Rows are points. To make a cloud, some directions were put in groups of two or more. Within a group, all points are equally far from the middle, so they leave a hole (a ring in 2 directions, a hollow ball in 3). The other directions are filled evenly. Then the cloud was stretched, turned, moved and blurred a little. Count the holes, and give their numbers of directions, smallest first.
In the rows, 128 means zero.

Cloud (13 x 2):
[[141  97]
 [106 123]
 [ 78 129]
 [ 84 118]
 [131  80]
 [139  82]
 [126 135]
 [127 133]
 [ 95 136]
 [ 95  76]
 [163 129]
 [110  89]
 [129 152]]
Holes: 0

Cloud, 20 rows:
[[126 148 135]
 [ 85 152 163]
 [149 113 102]
 [171 143  74]
 [166 156 115]
 [135 126 135]
 [167 136 101]
 [150 165 127]
 [191 127 138]
 [119 106  98]
 [176 131 133]
 [158 129  99]
 [147 164 116]
 [183 145  82]
 [126 109  86]
 [145 140 162]
 [114 128  93]
 [164 129 158]
 [155 153  86]
 [134 106 137]]
Holes: 0

Cloud, 20 rows:
[[128 174  96]
 [154 128  95]
 [149 120  88]
 [120 131  96]
 [125  91 116]
 [148 146 158]
 [114 176  94]
 [114 172 174]
 [141 102 166]
 [147 117  87]
 [126 176  96]
 [145 131  90]
 [119 125  99]
 [103 163 168]
 [ 97 150 126]
 [108 135 111]
 [ 95 159 117]
 [129 192 108]
 [147 157 107]
 [151 159 122]]
Holes: 1 (2)

Cloud (31 x 4):
[[142 123 131  85]
 [104 170 179 108]
 [111 155 163 111]
 [101 142 175 157]
 [ 98 105 157 102]
 [125 107 152 128]
 [103 176 166 123]
 [149 159 158 130]
 [ 95  97  89 106]
 [ 91 100 135  67]
 [131 162 136 142]
 [167 143 164 114]
 [123 111 120 137]
 [153 159 157 114]
 [118 171 154 122]
 [ 87 145 119 117]
 [ 87 168 134 125]
 [109 189 197 123]
 [114 100 143  82]
 [ 77 115 114 124]
 [146 112 150 156]
 [140 155 112 106]
 [ 82 182 145  88]
 [ 94 119 115 127]
 [101 157 143 131]
 [121 121  97  73]
 [121 154 158 112]
 [ 89 126 142 141]
 [114 106 142 100]
 [106 154 167 156]
 [123 150 109 125]]
Holes: 0

Cloud (26 x 4):
[[126 136  76 137]
 [162 118 137 165]
 [100 138 156 134]
 [173 144 128  99]
 [148  77 162 112]
 [ 87 148 126 107]
 [ 79 146 107 111]
 [139  60 149 128]
 [ 84 134 115 156]
 [100 158 143 132]
 [139 135 109 163]
 [147 162 144  78]
 [ 92 142 129 100]
 [ 93 138  88 153]
 [ 88 118  97 150]
 [124 165 141 145]
 [156 162 151 103]
 [152 156 159 113]
 [126  82 134 112]
 [ 97 119  82 128]
 [103 105  94 153]
 [138  66 122 159]
 [140  99 164 101]
 [142 125 120 173]
 [143 121 101  82]
 [106 141 131  82]]
Holes: 1 (3)
